Every row gives one point. To make a cloud, some directions were put in groups of two or more. Within a group, all points are equally far from the middle, so they leave a hole (a ring in 2 directions, a hollow ball in 3). The other directions are filled evenly. Then the cloud was stretched, turned, moved and blurred a little. Count the holes, and give their numbers of directions, smallest first.
In the rows, 128 means zero.

Cloud (21 x 3):
[[130  93 135]
 [ 73 127  95]
 [139 107  79]
 [ 86 140 155]
 [ 78 147 146]
 [ 72 158 126]
 [ 99 144  74]
 [141 176 103]
 [147  91 111]
 [103  93  96]
 [110  96  86]
 [151 135  81]
 [ 98  95 120]
 [119 188 118]
 [145 180 117]
 [ 99 154  78]
 [ 75 126 133]
 [167 159 114]
 [151  94 120]
 [116 171  88]
 [ 71 126 106]]
Holes: 1 (3)

Cloud, 27 rows:
[[157  98 118 148]
 [103 105 100  90]
 [143  89  94 117]
 [118 106  94 138]
 [119 175 170 133]
 [ 96 127 116  81]
 [102 126  91  94]
 [131  89  91 114]
 [112 140 126 155]
 [169 185 148 141]
 [138  99 171  98]
 [138 174 138  67]
 [184 117 113 128]
 [169 100 103 121]
 [166 119 188 113]
 [103 106 142  88]
 [169 159 124  68]
 [176 159 104  90]
 [177 136 191 112]
 [165 165 108  78]
 [135 181 142 146]
 [111 154 103  79]
 [175 147 135  67]
 [ 99 128 167 112]
 [185 139 175 141]
 [105 118 171 118]
 [117 171 152  79]]
Holes: 2 (2, 2)

Cloud:
[[109  65 143 121]
 [ 85  88 143 158]
 [155 126 158 159]
 [117 168 134 183]
 [ 77  93 134 153]
 [128 145 167 177]
 [108  93 154 169]
 [ 91  97  78 124]
 [126  76 107  97]
 [119 170 168 133]
 [107 114 150 182]
 [ 92 114 155 117]
 [ 87 136  94 129]
 [ 75 138 117 134]
 [131 110  92 101]
 [ 72 114 138 134]
 [158  88  93 158]
 [170 129 130 140]
 [124 143 107 185]
 [129  90  97  97]
 [156  81 137 152]
 [140  49 118 135]
 [141 119 163 168]
 [112  70 139 114]
 [123  50  84 113]
 [116  60 136 120]
 [ 72 109 101 137]
 [165 128  98 150]
 [133  47  81 138]
 [157 144  96 139]
 [129 164  94 143]]
Holes: 2 (2, 2)

Cloud, 53 rows:
[[125 129 146 151 133 146]
 [ 73 128  84 158  91 111]
 [126 123  63 121 126 121]
 [ 53 142  89 133 119  80]
 [129 116 106 163 128 140]
 [152 109 165 106  88 107]
 [ 52 150 117 158 122  60]
 [149 160 122 169 137 121]
 [133 131  82 114 109 112]
 [ 93 140 122 141 125  73]
 [103 156 124 106 174 165]
 [115  72 147  94  70  99]
 [139  92 159  90 115 128]
 [ 75 149 144 127 175 151]
 [112 102  89 153 100 101]
 [124 120 123  95 122 186]
 [125 126 157 141 142  95]
 [106 137 110  68 120 166]
 [126 105 121  83 162 121]
 [197 166 153 103  93 135]
 [120 180 129  98 118 149]
 [147 187 123 106 127 160]
 [123 117  94 173 152 101]
 [155 152 154  96 195 144]
 [123 167 135 116 163 202]
 [166  64 137  95  74 108]
 [158 116 169 102 175 191]
 [122 161 120 141 170  65]
 [164 130 155  98 146 121]
 [191  95 108  60  91 156]
 [128 119 103 142  91  87]
 [196 120 163 135 117 167]
 [119 136 137 134 209 189]
 [136 118 104 124 144  74]
 [ 71  66 115 183 111  92]
 [170 114  93  94  90 120]
 [121 186 104 165 123 123]
 [129 117 116  83 138 118]
 [ 75 120 105 148 178 104]
 [152 105 146 153 132  92]
 [154  99 122  93 124  82]
 [ 77  88 144 139  99 107]
 [118 163 152  59 132 144]
 [ 87  85 127 115  75  69]
 [156 108 133 118 145 139]
 [164 133 185  80 180 153]
 [ 67 144 109 181 118 120]
 [ 93 169 117 150 101  97]
 [115 136 153 138 119 177]
 [ 84 127 113 203 155 104]
 [135  96  82 123 155 100]
 [100  86 153  96 162 160]
 [108 137 117 109 157 163]]
Holes: 0
